Each point is reached from the start by the listed moves, each made once or not at all, plus a little noise. Is the number of moves made odd or even? Then give how often each move was made.
(in the rows, 128 means zero)

Moves:
(1): [133  93  83 182]
(2): [154 157 116 171]
Start: [ 81 114 121 104]
Points:
[ 85  77  77 158] -> odd (1, 0)
[ 87 112 122 103] -> even (0, 0)

Moves:
(1): [135 104  82 120 132 127 193]
(2): [130 147 103 173 152 132 111]
(3): [127 119 128 122 161 147 138]
(4): [194 176 147 165  73  98 126]
Start: [132 112 120 122 121 116 117]
Points:
[137  80  74 106 158 134 191] -> even (1, 0, 1, 0)
[199 159 141 157  66  85 117] -> odd (0, 0, 0, 1)
[205 137  92 151  70  84 179] -> even (1, 0, 0, 1)

Moves:
(1): [172 129 156 109 170 133 149 129]
(2): [143 130 118 161 111 128 149 118]
(3): [112 132 141 140 145 129 148 148]
(4): [161 152 127 126 148 133 149 125]
(5): [116 102  86 111  97 104 130 144]
(6): [124 127 125 127 168  92 142 121]
(7): [128  98  88 136 130 123  80 151]
(8): [113 136 104 114 144 164 145 120]
Start: [ 93 121 120  96 126 107 120 114]
Points:
[111 147 130 107 162 113 161 131] -> even (0, 0, 1, 1, 0, 0, 0, 0)
[148 117 116  96 249  75 149 147] -> odd (1, 0, 1, 1, 0, 1, 1, 0)
[ 98 125  94  90 133  90 162 149] -> odd (0, 0, 1, 1, 1, 0, 0, 0)
[122 125 162  90 183 118 160 137] -> even (1, 0, 1, 0, 0, 0, 0, 0)
[ 79  97  91 114 145 102  91 158] -> even (0, 0, 1, 0, 0, 0, 1, 0)
[137 116  66 134 173  70 128 118] -> even (0, 1, 0, 1, 0, 1, 1, 0)

Moves:
(1): [ 94 136 164 185 161 163 167 166 116 121 115  87]
(2): [135 112 123 133 121 148 155 143 137 111  79  92]
(3): [123 104 153 136 126 120 159 118 115 141 180 137]
(4): [ 98 132 128  99 150 124 116  75 168 166 106 122]
(5): [135 138  81 119 119 114 117 124 124 118 143 144]
(6): [162 120  96 154 112 134 116 154 135 124  79  75]
(7): [146 126 115 109 110 118 135 126 109 138 119 114]
(8): [134 140 138 141 129 148 163 128 113 134 143 130]
(9): [ 97 160 146 174 126 133 186  91 110 136 136 112]
Start: [179 140 153 145 114  94  89 153  84  94 115 153]
Points:
[206 109 109 135  79  81 148 149  53  89 124 129] -> even (0, 1, 1, 0, 1, 0, 1, 0, 0)
[229 114 105 191  78 119 163 179  67  83 100  91] -> odd (0, 1, 1, 0, 1, 1, 0, 1, 0)
[207 121 122 224 100 139 204 215  41  87  76  30] -> odd (1, 1, 1, 0, 1, 1, 1, 1, 0)
[118 165 151 240 139 116 186 117  87 127 112  66] -> even (1, 0, 1, 1, 1, 1, 0, 0, 1)
